Each row of a before or after table is a point. The points were changed in one or more steps. Then noise was added and the rows were shuffled. The steps act on columns, c1 being the first. What was done? A step turns or swaps two columns, mirrors them in a line or flattens them onto one, adds a multiple of one to another, or multiplies or shifts one. Angles are multiples of 10 degrees, from the lower column toward the higher: turns from -170 to 170, lines from 10 to 170 but not 90. Use the fewest steps. Two steps may share a column if one is a turn and the other turns, adds or multiplies; they go together, in the order done. Otherwise the lowest column goes first.
(in the rows, 128 means zero)

Before (9 x 3)
[[147  59  93]
 [204 169 142]
 [163 154 168]
 [ 80  95 102]
 [134 159 198]
 [149 123  65]
 [ 98 219 169]
 [119 170 102]
 [122 138 113]]
After (9 x 3)
[[ 32 143 150]
 [105 172 129]
 [172 181 129]
 [129 146 119]
 [202 121  95]
 [139 131  68]
 [133 138 213]
 [ 70  89 157]
 [103 101 180]]
Steps: turn c2 and c3 by 60 degrees; turn c1 and c3 by 60 degrees

Before (12 x 8)
[[157 179 215 131 120  91 213 174]
 [114 103 189  71 107  93 122 120]
 [ 51 168 114  75 186 110 124 104]
 [ 80 118 177 129  96 121 212 158]
 [ 91  96 202  73 111 174 171 173]
 [105 116 130 108 115 138 100  46]
 [114  65 141 125  91 111  99 158]
 [127 142 147  63 126  95 118  89]
 [148 149 108 120 212 202 128 107]
 [ 94 176 116  65 143 139 213 126]
 [119  59 169 137 115 167 101 124]
 [172  86 173 136 206 188 216 151]]
After (12 x 8)
[[123 140  97  71 146 162 142 149]
 [126  29 216 129 131 181 131  95]
 [122  57 181 127 105 167 182 124]
 [132 183 132 123 111 172 170 130]
 [127 159  99 108 145  86 125 197]
 [123 135  48  64 173 131 111 162]
 [131 113  32  73 179  92  90 104]
 [128  68 186 140 112  55 208  60]
 [133 117  97 119 121  19 114  93]
 [132 102 121  76  70 137 185 106]
 [129 189 183 138  91 108 177 136]
 [129  30  23  66 128 112 131 116]]
Steps: multiply c1 by 0; mirror c2 and c7 in the line at 120 degrees; add 1.5 times c4 to c3; turn c5 and c8 by -140 degrees; turn c5 and c6 by 130 degrees

Before (14 x 11)
[[ 88  62 147 177 139  92 107 159 186 141  80]
 [157 145  91 134 128 167  85 148 130  94 153]
 [103 151 108 101  79 116  60 132 133 110 149]
 [137 126 110 156 107 137  89 109  69  99 157]
 [105 159 115 125 161 119 128 115 164 143 114]
 [121 171  83 157 121 140  83 144  69  68 150]
 [128 132 107  83 175 147 104 129 120 168  90]
 [ 79  96 118 161 129 132 148 169 120 116 105]
 [101  94 192 140 102  85 125 188 175 111  74]
 [121  87 155 129 140  76 161 160 179 159 108]
 [112 132 128 114 136 162 103 100 124  85 136]
 [ 72  64 139 166 137 135 152 186 141 137 134]
 [107 142 161 145 157 145 111 147 139 170 123]
 [134 156 102 125 115 169 125 108 139 163  96]]
After (14 x 11)
[[158 137 119 133 129 164 184 119 144  63 151]
 [ 89 147  99 177 121  97 126 171  44 153  81]
 [109 149  89 141 127 144 118 168 134 216 123]
 [139  74 109 161 125 141 168  93 155  68 159]
 [ 81 106 148 163 121 134 121 161 105 106 105]
 [112 127 110 116 130 162 146 101 135  42 135]
 [124 150 137 125 129  76  87 178  67 191 108]
 [120  99 122 159 123 140 193 112 192   9 155]
 [101 154  82 141 124  83  80 233  77  96  73]
 [132 124 123  72 138 150 159 115 134 210  87]
 [134 153 141 125 125 171 149  90 148 197  95]
 [107 172 137 118 130 119 139 107 139 161 116]
 [ 71 108 142 164 121 137 103 194  66 147 131]
 [103 143  88 115 129 114 187 118 144  92 147]]
Steps: mirror c2 and c9 in the line at 30 degrees; add 0.7 times c3 to c8; turn c3 and c7 by -130 degrees; flatten c4 and c5 onto the line at 170 degrees; multiply c10 by 2

Before (8 x 18)
[[153  90 136  95 147 179  79 149 166  76 105 132 141 225  99  81 162 105]
 [138 192 125  89 134 171 176 128 121  97  76  78 117 184 132 144 170 141]
 [169  82  90  90  73 183 129  98  88  95  74 158 119 106 152 152  83 161]
 [178  84 144 148 159 155 110 124 170  84 108 151 172 107 156 119  72 129]
 [121 117 112  97 170 155 130 174 139 192 188 167 161 132  78  87 141  87]
 [ 89 185  38 130 120 143 127 139 135 142 175  74 137 183 192 138  58 148]
 [ 97 170  80 111  63 148 149 120 102 117 130 108 111 114  87 162 149 120]
 [ 86  78  81 108 172 152 168 118 118 179 190  87 190 115 105 123 116 116]]
After (8 x 18)
[[111 182 113  92 121 172 172 119 114 171 167  79 114 184 119 159 161 141]
 [176  64  83 108  75 151 167 146 112  99  89  88 191 113 108  83 125 123]
 [150 153  95 114 154 151 149 116 105 172 151 106 111 117 207 108 162 125]
 [189 135  11 131 171 139 132 151 126 181 103  73 142 176  80  76  79 141]
 [131  63 169 101  65 151 129 207 140 138  52 166 161 137 134 103 149  93]
 [ 96 156 151 142 124 159 120 103 176  63 125 150 175 117  83 141  61 127]
 [ 87 169 164  96  98 175  85 129 180  75 110 131 141 227 129 175 160 104]
 [104 145  36  86 187 189 131  74  96  68 179 157 119 111 141 156  77 146]]
Steps: mirror c1 and c17 in the line at 100 degrees; add 0.5 times c10 to c8; turn c2 and c10 by 70 degrees; add -1.5 times c18 to c3; turn c5 and c15 by -140 degrees; turn c11 and c16 by -130 degrees
